Every row gives one point. To make a cloud, some directions were put in groups of two or more. Within a group, all points are equally far from the middle, so they leave a hole (a ring in 2 directions, a hollow ball in 3). The other directions are filled evenly. Then the cloud was stretched, turned, moved and blurred a little. Count the holes, and give their numbers of directions, smallest first.

Cloud (13 x 2):
|  12.1 |  24.8 |
|   9.2 | -25.2 |
|  24.2 | -25.2 |
| -13.3 | -21.6 |
| -12.6 | -41.9 |
|  -5.6 |  29.1 |
|  27.7 |  16.7 |
| -13.0 |   6.6 |
|  16.8 | -38.1 |
|  10.7 |  26.1 |
|  25.1 |  26.7 |
| -19.3 |  -1.6 |
| -20.4 | -16.5 |
Holes: 0

Cloud (20 x 3):
|  27.6 |  14.4 |  27.3 |
|  18.3 | -10.4 |  44.2 |
| -26.0 |  18.0 |  28.7 |
|  38.5 | -19.1 |  15.7 |
|  35.8 |  -7.5 |  -2.1 |
|   3.2 |  21.6 |  12.4 |
|  26.9 |  10.9 |  33.1 |
|  -9.7 |  20.2 |  20.9 |
| -21.8 |  13.6 |  21.4 |
|  22.5 |  -8.4 |  37.5 |
| -10.3 | -13.9 |   5.8 |
|  14.3 | -27.5 |  18.1 |
|  13.2 |  10.7 |  35.7 |
| -16.5 |  -4.7 | -16.7 |
|  25.7 |  -7.6 |  40.4 |
|  -4.9 |  22.8 | -22.0 |
|  25.1 |   3.8 | -17.8 |
| -15.8 | -13.7 |  -4.3 |
|  35.3 |  -3.3 | -11.4 |
|  26.9 |  20.5 |  37.6 |
Holes: 0

Cloud (29 x 4):
|  13.7 |   4.7 |  -7.7 |  49.7 |
|  24.6 |  16.6 |  17.2 |  -1.1 |
| -24.2 |  19.8 |   6.1 |   1.9 |
|  16.2 | -37.5 | -27.3 |   8.7 |
|  33.4 |   0.8 | -29.0 |  -2.0 |
| -16.9 |  -6.7 |  35.1 |  -5.2 |
|   8.9 |  31.5 | -19.4 |   3.0 |
|  23.2 |  26.5 |   5.5 |  23.3 |
| -19.0 |  14.3 |   7.3 |  33.1 |
|   3.4 | -34.4 | -14.9 | -20.8 |
|  -7.6 | -27.1 |  11.1 |  42.3 |
|  -9.7 |  13.3 | -21.0 |  28.3 |
|  15.1 | -43.9 |  12.4 |  25.2 |
|  -3.0 |  19.6 | -19.7 |  30.7 |
|  18.5 | -21.4 |  -0.4 | -28.5 |
|  26.5 |  16.5 |   3.9 |  34.9 |
|  35.5 | -19.7 | -18.4 |  27.7 |
|  33.4 | -28.7 | -15.3 |  -6.1 |
|  35.9 |  -6.7 | -27.5 |  18.2 |
|  12.5 | -19.3 |  30.2 | -12.1 |
|   9.1 | -12.7 |  28.8 | -18.2 |
| -28.8 |   2.4 |  19.9 |   2.8 |
| -22.6 | -30.3 |  18.8 |   0.8 |
|  12.1 |  21.6 |  22.9 |  27.1 |
|  38.7 | -16.5 | -21.4 |  16.0 |
|  -5.4 | -29.8 |  12.4 | -24.7 |
|   1.6 |   1.0 |  24.7 | -24.1 |
| -13.2 |  -4.0 |  -2.7 |  43.5 |
|  16.7 | -16.8 |  34.9 |   6.4 |
Holes: 1 (4)

Cloud (49 x 6):
|  28.1 |   6.6 |  14.1 | -30.9 |  12.6 |  15.4 |
| -29.7 |  13.9 |  -7.8 |  31.6 |  -1.3 | -15.4 |
|   9.3 | -30.0 |  21.9 |  28.6 |   4.2 |  -6.0 |
|  19.7 | -21.4 |  26.1 | -16.7 |  14.7 | -15.9 |
| -33.0 |  -4.2 |  39.2 |   8.2 |   0.7 |  -2.8 |
|  23.7 |  10.1 |  10.1 |  14.1 |  29.9 |  22.6 |
| -22.4 |  -9.0 | -28.4 |   1.2 |  24.8 | -14.4 |
|  12.8 | -17.0 | -35.1 | -28.4 | -22.6 |  -8.7 |
| -25.7 |  23.6 |  27.0 | -29.0 | -19.3 |  -1.2 |
| -40.9 | -25.0 |  10.0 | -11.2 | -16.4 |   8.6 |
|  19.1 | -29.8 | -21.0 |  -4.8 |  26.2 | -10.5 |
| -22.6 |  43.3 |   6.6 |  -6.1 | -27.3 |  21.1 |
| -27.7 | -20.8 | -19.8 | -25.3 | -17.4 |  20.3 |
|  25.8 |  -1.2 |  25.2 | -25.9 |   4.9 | -28.7 |
|  10.0 |  -2.8 | -49.9 |  -3.2 |  -3.2 | -21.3 |
| -36.9 |  21.1 |  -5.9 | -26.9 | -25.8 |  10.7 |
|  -8.5 |  37.2 | -11.0 | -37.0 |  -5.1 |  13.8 |
|  25.1 |   1.8 | -20.6 |  16.5 |  32.6 |   3.0 |
|   4.2 |  16.6 |  25.6 |   0.8 |  13.2 | -45.3 |
|  -2.3 |  37.4 | -29.5 |  12.4 | -17.5 |  10.7 |
|   5.8 | -17.0 | -44.5 |  -3.5 |   9.1 | -27.0 |
| -16.3 | -10.1 |  13.5 | -20.7 | -44.9 | -11.3 |
| -27.9 | -39.6 |   1.0 |   5.7 |   5.8 |  -1.1 |
|  14.0 | -25.1 | -33.2 |   0.5 |  -7.6 | -33.8 |
| -37.0 |  11.3 | -13.0 |  13.8 | -25.4 |  22.0 |
|  28.8 |   1.1 |  -9.8 |   9.6 |  36.7 |   4.4 |
| -18.9 |  35.4 | -14.1 |  21.9 | -15.2 |  15.9 |
| -13.7 | -21.2 |  -1.4 | -30.2 | -33.2 | -21.3 |
|  18.7 |  19.2 |  29.2 |  27.4 | -16.5 | -25.7 |
|  -1.5 | -20.0 | -13.1 |  13.0 | -40.0 |   7.2 |
|   7.5 | -21.8 |  -3.6 | -10.0 | -23.9 |  32.3 |
|  -7.9 |  27.8 |  20.8 |  18.6 |  23.9 | -21.7 |
|  33.7 |  10.1 |  23.4 |  19.2 |  25.9 | -16.8 |
| -43.7 |  -5.0 |  25.2 |  -8.3 | -19.1 |   8.2 |
|   2.0 | -10.4 | -32.2 | -35.0 | -15.3 |  18.8 |
|  20.9 |   1.1 | -15.7 | -31.7 |  22.0 |  14.5 |
|   8.7 | -30.3 | -33.2 |  -0.3 |  10.1 | -30.4 |
|  22.3 |  48.5 |   1.8 | -25.3 | -14.0 |  -3.6 |
|   2.7 |  44.5 |  14.2 | -31.5 | -16.3 |  -7.0 |
|  -4.5 | -11.4 |  47.8 |   3.4 |  -6.6 |   9.5 |
| -34.8 | -19.0 | -16.2 | -27.3 | -14.7 |  12.3 |
|   2.0 |  27.3 | -19.5 |  28.2 |   8.3 |  20.1 |
| -10.3 |  27.2 |  42.8 |  -4.9 | -26.8 |  15.2 |
| -41.9 |  10.3 |  -6.3 | -15.2 | -12.9 |  25.7 |
|  -2.6 |  22.4 | -19.9 |  19.4 |  -3.9 |  36.1 |
|  -9.0 | -14.2 | -26.6 |  26.0 |  10.3 |  16.3 |
|  19.0 |  13.6 |  -3.9 |   4.9 |  39.3 |  11.3 |
|  34.4 |  17.1 | -30.0 | -28.4 |   7.2 |  -7.3 |
|   7.9 |  49.9 | -15.5 | -20.0 | -18.9 |   6.4 |
Holes: 2 (3, 3)
